Each row is a point. Each copy is the shape, with its points in the same order, turned, moved and blurred by noise. Some copies are also mirrored. Which?
(in the rows, 128 means zero)

Shape (7 x 3):
[[110 100  80]
 [157  98 124]
 [125  64 179]
 [171 142  67]
 [124 146 118]
 [112 123 150]
 [191 132 143]]
Copy 1:
[[118  62 127]
 [132 102  91]
 [ 70 123  67]
 [191  69 118]
 [133 117 147]
 [101 134 118]
 [171 131  67]]
Copy 1 is: mirrored
Copy 2 (7 x 3):
[[122  88  87]
 [160  91 142]
 [123  52 188]
 [180 138  84]
 [123 134 127]
 [108 111 155]
 [182 131 161]]
Copy 2 is: only turned
Copy 3, 7 rows:
[[ 74 112  91]
 [145 105  93]
 [143  47 153]
 [128 168  62]
 [108 144 132]
 [108 115 156]
 [185 137 122]]
Copy 3 is: only turned
Copy 4 (7 x 3):
[[ 52 131 129]
 [109 132 157]
 [124  62 151]
 [ 86 199 150]
 [107 152 107]
 [120 110 110]
 [154 161 163]]
Copy 4 is: mirrored

Shape (8 x 4):
[[109 158 132 120]
 [ 94 110 137 145]
 [ 76 126 145 132]
 [ 83 148  98 134]
 [131 105 142 101]
 [ 96 109 110 103]
 [204 149 170 215]
 [196 126  87 132]]
Copy 1, 8 rows:
[[ 98 114  97 124]
 [ 91 143 137 154]
 [ 77 129 127 151]
 [ 70 154  94 124]
 [103 113 156 118]
 [ 63 135 144 103]
 [231 149 112 160]
 [161 156 133  63]]
Copy 1 is: mirrored
Copy 2, 8 rows:
[[ 92 185 107 130]
 [ 83 131 105 129]
 [ 59 143 109 125]
 [ 80 166  71 108]
 [110 151 149 104]
 [ 86 153 119  85]
 [178 135 111 228]
 [194 158 109 111]]
Copy 2 is: only turned
Copy 3:
[[111 135 156 118]
 [117 101 149 152]
 [ 99 102 163 146]
 [ 90 129 125 133]
 [144  91 146 104]
 [100  88 126 115]
 [230 175 158 180]
 [191 140  83 101]]
Copy 3 is: only turned

Shape:
[[113 108 110 129  86 115 101 125]
 [133 161 124 143 111 112 100 150]
 [193 123 115 112 147 116  72 139]
 [118 125 118 185 171 114  63 108]
 [134 136 100 109 116 172 247 131]
 [108 116 207 101 145 128  91 113]
 [163 130 124 118 131 118 109 155]
 [110 148 105 122 122 152 131 157]
 [137 118 125 162  85 122  80 132]
 [111 137 126 108  87 139  72 118]
 [137 137 143 123  87 167 107 125]
 [132 101 118 153 169 150 138 162]]
Copy 1, 12 rows:
[[114  96 105 140 111 109 103 157]
 [125 140 126 136 132 108  99 159]
 [172  89 172 164 141 124  68 163]
 [101 114 136 212 153 113  61 123]
 [135 105 131 130 163 135 249 135]
 [115 113 171 133  80 119  81  60]
 [146 109 170 136 142 116 101 152]
 [114 132 144 143 122 108 156 164]
 [111 119 114 143 123 142  65 166]
 [128 124 126 148  69 116 102 158]
 [120 128 129 138  88 160 121 148]
 [ 90  99 170 164 163 135 127 136]]
Copy 1 is: mirrored
Copy 2 (12 x 8):
[[121 108 108 115  99  94 152 125]
 [116 107 104 163 141  84 130 149]
 [166  69  85 151 164 116 128 106]
 [ 75  34 110 145 128 142 121 123]
 [157 230 125 126 133 181 123 171]
 [123  90 201 136 168  90 128  88]
 [156 106 104 162 152 116 140 130]
 [134 123 119 131 135 120 128 186]
 [123  95 100 148  94  87 133 116]
 [123  96 114 100 123  73 124 129]
 [146 126 129 129 119  88  95 124]
 [148  93 141 165 125 175 139 157]]
Copy 2 is: only turned
Copy 3:
[[123 114 137  93 113  94 114 117]
 [142 156 143  82  92 125 134  88]
 [209 121 147  87 109 142 140 148]
 [162 134 135 138  43 128 136 144]
 [ 92 149  60 139 213 156 141  86]
 [112 119 220 130 115 154 144 125]
 [183 138 142  97 128 137 131 110]
 [117 163 113  86 125 140 112 114]
 [146 114 145  99  80 107 113  88]
 [113 107 155  56  98 122 118 118]
 [116 103 137  88 110 160 112  87]
 [154 159 114 158 129 143 101 133]]
Copy 3 is: mirrored
